Each row of a before or after table is a point. One or more steps were done to the points. Then noise was added and the rows were shuffled. The steps act on columns, c1 being the first. What was done? A step turns or swaps two columns, mirrors them in a line or flattens them onto one, adds a multiple of one to another, or multiplies or shifts one. Angles are multiples of 10 degrees, from the lower column toward the higher: turns from -170 to 170, lines from 10 to 170 but not 90. Use the fewest steps. Two steps may share a column if one is a turn and the other turns, adds or multiplies; they go together, in the order done. Otherwise the lowest column goes first.
In the rows, 100 means zero.

Before, 13 rows:
57; 80
178; 95
98; 83
71; 78
65; 75
47; 64
111; 104
133; 60
165; 122
110; 165
112; 66
88; 130
108; 157
After:
55; 120
108; 150
110; 94
112; 154
70; 106
49; 118
64; 109
134; 29
88; 141
99; 87
112; 53
178; 18
165; 56
Steps: add -1 times c1 to c2

Before, 10 rows:
87; 38; 77; 70
52; 129; 116; 143
96; 103; 102; 140
137; 146; 132; 106
116; 154; 147; 133
84; 104; 128; 122
134; 114; 85; 74
95; 121; 101; 73
44; 85; 120; 152
80; 72; 68; 108
After:
97; 75; 92; 116
60; 136; 97; 150
77; 122; 66; 100
107; 149; 17; 136
119; 72; 93; 37
108; 155; 3; 87
134; 108; 83; 72
97; 73; 161; 117
105; 139; 94; 100
53; 108; 138; 144
Steps: turn c1 and c3 by 110 degrees; multiply c3 by 1.6; swap c2 and c4

Before (13 x 8):
116; 103; 71; 99; 78; 91; 75; 140
58; 110; 72; 115; 130; 122; 128; 57
68; 84; 137; 101; 5; 76; 130; 55
77; 84; 132; 110; 104; 77; 64; 85
62; 85; 94; 141; 123; 152; 64; 47
65; 126; 187; 141; 131; 119; 111; 119
156; 82; 102; 87; 140; 91; 66; 46
65; 101; 172; 129; 81; 129; 63; 113
85; 140; 122; 109; 133; 95; 77; 47
66; 98; 96; 86; 135; 114; 104; 61
102; 86; 62; 98; 126; 34; 95; 60
153; 95; 93; 137; 83; 153; 90; 80
80; 90; 92; 94; 111; 87; 68; 111
After, 13 rows:
137; 96; 51; 187; 53; 97; 92; 97
85; 102; 109; 154; 81; 132; 81; 146
104; 96; 85; 140; 137; 99; 109; 52
85; 64; 129; 157; 115; 73; 78; 78
25; 66; 132; 150; 41; 67; 117; 46
59; 96; 84; 179; 114; 27; 71; 99
87; 154; 95; 192; 149; 9; 104; 106
122; 174; 113; 160; 123; 70; 89; 43
104; 126; 75; 169; 137; 122; 119; 43
136; 76; 159; 152; 107; 148; 91; 57
99; 65; 46; 187; 133; 99; 80; 41
91; 81; 109; 142; 131; 102; 70; 100
187; 62; 100; 138; 87; 104; 72; 70
Steps: turn c1 and c8 by 20 degrees; turn c1 and c5 by -40 degrees; multiply c2 by 2; mirror c3 and c6 in the line at 140 degrees; shift c4 by 50; multiply c7 by 0.7

Before, 11 rows:
90; 84; 70; 72; 126; 120; 79; 86; 112; 99; 96
94; 112; 112; 106; 87; 128; 133; 128; 119; 79; 96
95; 105; 110; 104; 94; 124; 85; 125; 92; 124; 109
114; 64; 107; 106; 119; 116; 87; 109; 84; 109; 85
112; 76; 87; 99; 126; 78; 94; 102; 97; 123; 63
83; 81; 82; 103; 112; 77; 130; 94; 93; 98; 80
107; 108; 110; 109; 135; 94; 108; 125; 106; 103; 104
107; 89; 103; 72; 127; 84; 85; 126; 112; 110; 116
121; 104; 74; 117; 102; 89; 103; 116; 110; 86; 102
99; 94; 107; 123; 94; 98; 122; 100; 123; 90; 93
126; 89; 95; 78; 90; 124; 116; 89; 112; 126; 114
After, 11 rows:
95; 106; 88; 98; 91; 115; 108; 100; 118; 9; 84
109; 76; 116; 96; 127; 130; 65; 103; 104; 141; 93
106; 107; 82; 95; 137; 104; 102; 85; 114; 113; 107
90; 114; 83; 99; 89; 71; 93; 69; 115; 42; 136
114; 69; 88; 99; 118; 101; 83; 112; 108; 49; 86
82; 81; 118; 92; 111; 108; 81; 107; 101; 167; 129
129; 86; 114; 116; 91; 114; 114; 92; 90; 4; 115
121; 111; 120; 75; 99; 86; 100; 85; 106; 147; 99
97; 94; 79; 83; 92; 92; 90; 79; 94; 116; 125
107; 91; 106; 128; 128; 114; 114; 80; 114; 136; 85
91; 81; 153; 117; 125; 92; 95; 96; 89; 44; 75
Steps: turn c3 and c4 by 160 degrees; multiply c3 by 1.3; turn c6 and c10 by -110 degrees; multiply c10 by 3; swap c7 and c11; turn c8 and c9 by 110 degrees; multiply c9 by 0.7

Before, 11 rows:
100; 116; 110; 95; 83; 89; 107; 85; 107; 74; 94; 78; 83; 138
78; 103; 78; 86; 104; 86; 109; 109; 104; 107; 100; 110; 80; 100
83; 63; 83; 93; 96; 88; 5; 84; 110; 110; 106; 108; 84; 100
82; 97; 104; 95; 143; 91; 106; 95; 128; 106; 109; 91; 123; 102
81; 97; 87; 71; 96; 86; 68; 81; 95; 118; 92; 76; 108; 94
83; 106; 92; 89; 115; 101; 111; 83; 104; 108; 117; 111; 138; 108
90; 118; 108; 100; 84; 120; 68; 80; 98; 106; 92; 87; 109; 95
101; 118; 93; 76; 82; 88; 108; 112; 108; 100; 132; 95; 85; 98
76; 67; 109; 63; 82; 87; 107; 148; 92; 92; 126; 72; 92; 106
85; 116; 81; 96; 121; 95; 102; 95; 86; 98; 137; 105; 87; 97
119; 112; 144; 88; 102; 97; 102; 94; 92; 88; 107; 103; 89; 129
After, 11 rows:
100; 86; 87; 127; 89; 70; 90; 75; 95; 118; 95; 83; 100; 96
101; 33; 82; 110; 99; 98; 49; 89; 110; 109; 103; 114; 101; 99
102; 104; 75; 112; 91; 93; 144; 114; 103; 104; 99; 108; 99; 96
97; 117; 111; 113; 113; 74; 85; 79; 107; 73; 97; 85; 100; 136
95; 107; 91; 102; 79; 116; 121; 88; 107; 109; 116; 113; 97; 109
104; 100; 104; 81; 60; 88; 99; 92; 130; 104; 107; 91; 99; 102
100; 104; 111; 109; 117; 117; 49; 77; 98; 107; 91; 93; 102; 95
100; 119; 94; 132; 103; 78; 113; 108; 110; 101; 132; 91; 100; 101
97; 116; 82; 90; 78; 102; 124; 98; 89; 96; 135; 106; 99; 95
101; 73; 111; 141; 98; 43; 106; 135; 96; 90; 127; 59; 103; 105
97; 110; 143; 108; 89; 101; 31; 93; 89; 84; 107; 105; 102; 130
Steps: multiply c1 by 0; turn c2 and c7 by -20 degrees; add -1.5 times c3 to c7; turn c4 and c5 by 150 degrees; turn c8 and c12 by -20 degrees; add 1 times c12 to c6; multiply c13 by 0

Before, 12 rows:
123; 121; 150; 63; 121; 183; 18; 85; 89; 100; 103; 12; 104; 51; 60; 88; 124; 120; 73; 103
126; 92; 51; 134; 106; 150; 122; 54; 124; 119; 139; 141; 62; 115; 111; 89; 77; 75; 99; 133
167; 148; 69; 111; 123; 109; 35; 92; 58; 85; 90; 53; 69; 91; 80; 68; 96; 120; 105; 103
113; 86; 38; 110; 146; 135; 158; 83; 143; 88; 126; 103; 56; 116; 83; 72; 152; 42; 141; 105
69; 95; 123; 64; 72; 99; 92; 131; 116; 87; 42; 137; 99; 53; 122; 114; 94; 98; 98; 125
135; 59; 112; 116; 88; 112; 96; 56; 108; 89; 170; 106; 78; 106; 102; 51; 105; 44; 119; 115
128; 107; 124; 149; 132; 117; 22; 46; 56; 123; 62; 5; 99; 68; 109; 96; 100; 130; 115; 98
158; 117; 78; 100; 115; 116; 34; 56; 63; 127; 77; 6; 49; 99; 70; 105; 124; 104; 109; 163
130; 67; 64; 150; 108; 102; 141; 75; 161; 51; 140; 106; 84; 126; 97; 98; 77; 85; 136; 146
79; 102; 82; 113; 68; 111; 73; 67; 101; 49; 55; 118; 140; 44; 104; 138; 118; 71; 95; 124
98; 52; 77; 75; 62; 106; 135; 141; 101; 74; 80; 142; 137; 22; 136; 148; 118; 98; 70; 115
86; 74; 79; 103; 123; 73; 73; 138; 132; 87; 83; 147; 167; 76; 105; 180; 103; 53; 120; 106
After, 12 rows:
97; 119; 75; 147; 92; 105; 134; 141; 103; 53; 79; 115; 126; 21; 135; 148; 53; 97; 71; 101
130; 100; 123; 53; 136; 118; 21; 44; 58; 178; 61; 44; 100; 68; 109; 96; 107; 132; 116; 109
132; 77; 64; 88; 150; 101; 142; 76; 161; 59; 140; 74; 90; 127; 97; 99; 67; 83; 137; 147
86; 103; 79; 80; 98; 75; 72; 136; 132; 59; 84; 128; 149; 76; 106; 181; 74; 53; 120; 112
124; 124; 149; 96; 58; 182; 17; 85; 88; 154; 104; 34; 104; 52; 61; 91; 122; 122; 73; 108
133; 106; 111; 111; 120; 113; 96; 55; 108; 87; 170; 98; 85; 109; 102; 54; 59; 41; 119; 111
112; 152; 36; 56; 95; 135; 157; 86; 143; 88; 127; 95; 68; 114; 84; 73; 85; 42; 141; 121
70; 94; 122; 147; 77; 100; 91; 131; 114; 66; 44; 119; 99; 51; 120; 116; 94; 97; 98; 114
168; 95; 68; 77; 104; 110; 36; 93; 56; 120; 89; 53; 78; 90; 77; 69; 148; 123; 106; 113
157; 126; 79; 107; 104; 116; 33; 54; 61; 178; 77; 43; 65; 99; 71; 105; 118; 104; 110; 164
79; 118; 82; 131; 127; 111; 74; 67; 100; 50; 56; 81; 128; 42; 103; 139; 102; 71; 93; 112
125; 78; 53; 95; 134; 151; 124; 53; 125; 88; 138; 140; 74; 115; 111; 89; 91; 74; 99; 132
Steps: swap c2 and c17; turn c5 and c20 by 20 degrees; turn c4 and c5 by 110 degrees; turn c10 and c12 by 40 degrees; multiply c13 by 0.7
